Rows are points. Each table stands for the endless flat space through its points: a line for two points, a plane for three, and so on. The two share one point or none. Which?

First (2 x 3):
[[-10.3  -8.4  -8.5]
 [-14.4  -8.5 -13.6]]
Second (2 x 3):
[[  7.9 -10.1   4.7]
 [-15.6  -7.1  -8.8]]
They share: [-6.2 -8.3 -3.4]

First (4 x 6):
[[ -8.0 -21.8  -4.4  17.8  11.7 -19.6]
 [  2.0   1.6 -11.7   7.7   9.3  -0.2]
 [  0.7 -15.3  12.0  13.5  31.2  -9.6]
 [  0.7 -17.4  15.1  -5.0  26.7 -14.6]]
Second (2 x 6):
[[ -8.1 -25.8   2.5  19.1  13.2   4.0]
 [  3.9   1.2  -5.9   0.5  18.0 -26.0]]
They share: [ -2.1 -12.3  -1.7   9.8  15.6 -11.0]

First (2 x 9):
[[ 11.2   4.6  14.8  -0.5  -9.1  18.0   3.0  -1.6 -15.5]
 [ 19.6   4.0  16.8  -2.1 -15.7  21.2  10.6   0.8 -14.9]]
Second (2 x 9):
[[  3.2  15.9  11.8 -10.5 -13.3  16.7  -5.6  -5.1 -22.3]
 [ 15.8   0.3  13.0   4.5  -5.5   8.9  -1.4   6.9 -12.7]]
They share: no point

First (4 x 12):
[[ 23.8  -7.3 -20.5 -16.9 -17.3 -12.7   4.6  -1.4  34.1 -15.0  -7.0  28.4]
 [ 10.8 -13.5 -15.7 -19.1 -22.5   7.1  -8.2   1.0  12.1  -6.0  14.6  14.0]
 [  3.8 -11.3 -13.6 -27.0 -31.3   7.1 -13.2   2.5  12.0  -5.7  14.6  15.8]
 [ 12.7  -7.6 -19.8 -33.1 -37.3  -7.4 -11.2  -2.9  31.2 -13.0   0.8  31.4]]
Second (3 x 12):
[[ 26.6  -2.7 -22.0 -31.5 -15.6   9.9  12.3   2.8  10.0  -0.9  16.2   3.5]
 [ 19.6   4.5 -21.4 -21.7 -11.2   9.7   9.9  -6.2  11.6  -1.9   6.4   1.1]
 [  7.1 -11.3 -15.8  10.6  -9.3  -6.0 -12.0 -13.7  27.7 -15.9  -9.9  24.2]]
They share: [ 19.8 -12.9 -18.7 -13.1 -14.9   0.5  -0.6  -0.8  19.5  -9.2   7.4  17.6]

First (4 x 18):
[[ -2.7   7.6  21.3 -16.3   8.3  -9.5 -13.6  22.8   3.1   9.2 -10.1 -13.1
   36.7  -8.4   1.3 -14.1  -1.5   2.6]
 [-21.6  13.9  17.4  12.3  22.6  -5.5 -24.5  23.0 -13.3  17.3   0.8 -34.7
   15.2   2.0 -20.2  -6.3   2.2  10.7]
 [  6.5   6.2  23.7 -24.3  -1.1 -16.9  -4.4  19.8   9.9   5.8 -14.7  -3.7
   42.7 -18.0   8.1 -16.5  -3.9   3.4]
 [ -6.0  11.9  18.5  -4.7   9.1 -12.6 -12.5  20.0  -2.3  11.2  -7.1 -18.0
   26.9  -9.3  -8.3  -9.6   1.7   8.4]]
Second (4 x 18):
[[ -9.6   2.4  15.0  -9.6   5.3 -10.1  -4.3  13.6  -0.4   7.8  -6.5 -30.2
   24.3  -1.1  -1.3 -16.6  -0.5  14.0]
 [ -6.0   0.9   8.2 -19.6   3.6 -10.1 -12.0   4.0   9.1   2.8   1.8 -33.7
   12.3  11.2   2.7 -17.8  -6.2  13.8]
 [-11.8  12.8  24.1   8.4  -3.5 -24.2  -4.7  21.3 -13.9  20.8  -7.4 -22.1
   21.7 -23.2 -17.1  -4.9  10.5  13.9]
 [  2.2  22.0  12.3  -6.0  -8.7 -38.4 -29.9  -2.9   7.1  12.4  11.6 -20.3
  -18.7  -1.8 -23.1   4.5   0.9  13.3]]
They share: no point

First (3 x 24):
[[ -4.7  -2.7   0.6  -0.1   9.9  17.2  14.1   5.5  16.3  -9.0  -4.2  10.8
   14.6  28.5  -2.9  24.8  -4.1  19.8  15.4  -3.3  22.8   5.5   9.4 -23.2]
 [ -9.5  -2.4 -13.2   7.7  11.4  15.7  29.1   5.8   8.2   3.3   2.7  18.0
    3.8  23.4   3.4  30.8   6.1   6.6   1.9 -14.1  16.2   7.3  -5.9 -34.3]
 [  5.2  12.9  -5.5   8.5  -4.1  -4.3  -4.9  25.6  23.6   2.1 -18.4  12.2
   -3.5   6.8  19.2   8.3 -10.7  -0.6  -9.6  12.6   2.1  -0.4  10.8  -5.4]]
Second (4 x 24):
[[  1.0  14.4  -7.9  15.4   8.4   6.6  23.5  28.5   5.8  -0.7  -0.6   8.5
   -9.3  23.3  15.3  29.9  -4.9  -7.6 -17.1   8.8   7.9   9.1  -1.2 -23.2]
 [ -5.6  16.3 -14.9   9.2  -7.7  14.5   3.8  21.3   7.2  20.9   6.2   3.8
   -1.1  30.0   9.0  -1.2   9.3 -27.1 -20.2   6.2   4.4   2.9 -16.2 -37.8]
 [ -2.5  19.3  -3.3   5.1  -2.1   2.6  15.3  35.3  -0.6   7.1  -1.3  12.1
  -15.7  28.1   3.8  24.3  -7.1 -11.2 -22.1   3.6   8.7  11.6  -4.4 -24.8]
 [ -3.6  18.5   0.7 -16.0 -13.5  -6.5  -2.8  30.1   2.0   8.9 -17.0  23.2
  -19.1  19.4  -6.8  11.8 -11.1  -1.3 -13.6  -9.4   6.2   8.1   2.6 -17.4]]
They share: no point

First (4 x 24):
[[  6.1 -21.2  -2.8  16.1  23.4   8.5 -17.4   5.1 -17.4 -13.7  26.2  -3.0
   29.6 -23.4   7.0 -28.2  -3.3 -10.7   0.1 -25.9   4.8   3.5  -2.9   6.8]
 [  7.1   5.7  26.9  -2.4   0.9  30.4  -4.5 -11.8 -31.1 -28.1   6.3  -0.4
    6.5 -36.9  -0.9  -2.8 -13.4 -16.1  22.3 -34.4  -0.8   3.6  20.2 -24.4]
 [-18.3  13.4  14.0  21.5  15.4 -11.7  -5.4 -19.1  -5.2  22.7   6.2  15.2
    3.8 -12.0  35.2  14.8 -13.5  15.7   3.9  -1.1 -15.2  -9.5 -11.1 -30.0]
 [-13.3  27.3  26.0   2.2   1.4   4.4  -7.6 -22.0 -10.5  17.7   3.2  18.9
  -12.1 -16.3  26.3  25.9 -14.2  11.7  15.6  -7.5 -14.6   1.6  11.6 -37.8]]
Second (5 x 24):
[[-11.6   7.7  16.6  13.2   4.3  14.0 -11.0 -10.5  -8.3  11.5  10.0   7.2
    2.9 -13.0   8.5   4.8  -8.4   2.1  14.0 -18.9  -7.3  -3.3  -2.1 -15.1]
 [-20.5   3.6  14.2  16.5   5.9  33.7 -15.8  -8.5   2.7  27.2   8.2  -4.7
    4.7 -19.3   5.5  -1.1 -11.9  -3.8  15.4 -15.0  -0.9 -17.4 -20.5 -18.0]
 [  5.7   4.9  10.0   2.7  15.5  -1.9  -9.3  -6.1 -14.2  -8.6  13.5  19.1
    3.9 -24.3  29.1   7.0  -8.2  12.2  -1.3 -17.3  -5.7  12.4  20.4 -24.5]
 [-17.1  10.5   8.2   9.1  14.3  15.9 -21.5 -27.9  -5.8  38.4  25.7  -7.9
   16.5 -26.3  16.1  -2.4 -31.0 -22.0  12.5   8.5  -7.7 -10.6 -11.4 -17.7]
 [ -8.2  14.3  22.7   1.6   6.7   2.4 -14.5  -7.3 -22.4   2.0   6.9  13.4
   -4.4 -13.5  19.2   4.4   2.2   5.8  19.4 -18.3  -6.0   6.6   7.7 -20.9]]
They share: [ -5.5   8.4  14.3   6.9   9.9   6.1 -12.3 -10.9 -12.8   6.1  12.9  10.7
   3.8 -18.6  18.6   4.7  -9.5   3.1   9.4 -14.6  -6.8   3.3   6.7 -19.6]

First (3 x 24):
[[ 21.9   6.8  23.2  -2.7   6.8 -15.4  -0.4  10.4  37.2 -38.8  12.3  -5.4
   -0.6  -8.5   3.4  31.9 -14.3 -14.8   1.9  20.4 -24.7  -5.2 -39.0  20.8]
 [ 15.7   2.8  11.7   5.2   7.4  29.7   6.4   6.0   7.0  -5.4  12.8 -15.9
   11.8  25.0  31.5  12.7 -15.4  -0.9  10.9   4.9  -0.1 -23.2   2.8  -0.3]
 [ 15.8  10.0  21.2   3.3  11.5   4.8   5.5   0.9  21.6 -22.4  19.6  -5.4
    3.2   8.8  13.4  18.7  -9.5 -11.5   8.0  13.9 -14.7 -13.9 -20.5  11.5]]
Second (2 x 24):
[[ 14.8   8.7  19.1   0.3  11.3  12.8   2.8   1.2  15.5 -21.6  13.5  -7.6
    7.8  14.4  21.3  17.2 -14.6 -11.6   8.2   7.7  -6.3 -14.2 -20.8  11.5]
 [ 22.9   0.6  14.9   6.6   2.6   3.5   7.0  15.0  28.4 -16.2  16.8 -14.5
    1.8   3.6  12.3  25.3 -11.0  -0.5   6.1  20.3 -21.3 -17.8  -5.8   4.3]]
They share: [ 17.5   6.0  17.7   2.4   8.4   9.7   4.2   5.8  19.8 -19.8  14.6  -9.9
   5.8  10.8  18.3  19.9 -13.4  -7.9   7.5  11.9 -11.3 -15.4 -15.8   9.1]
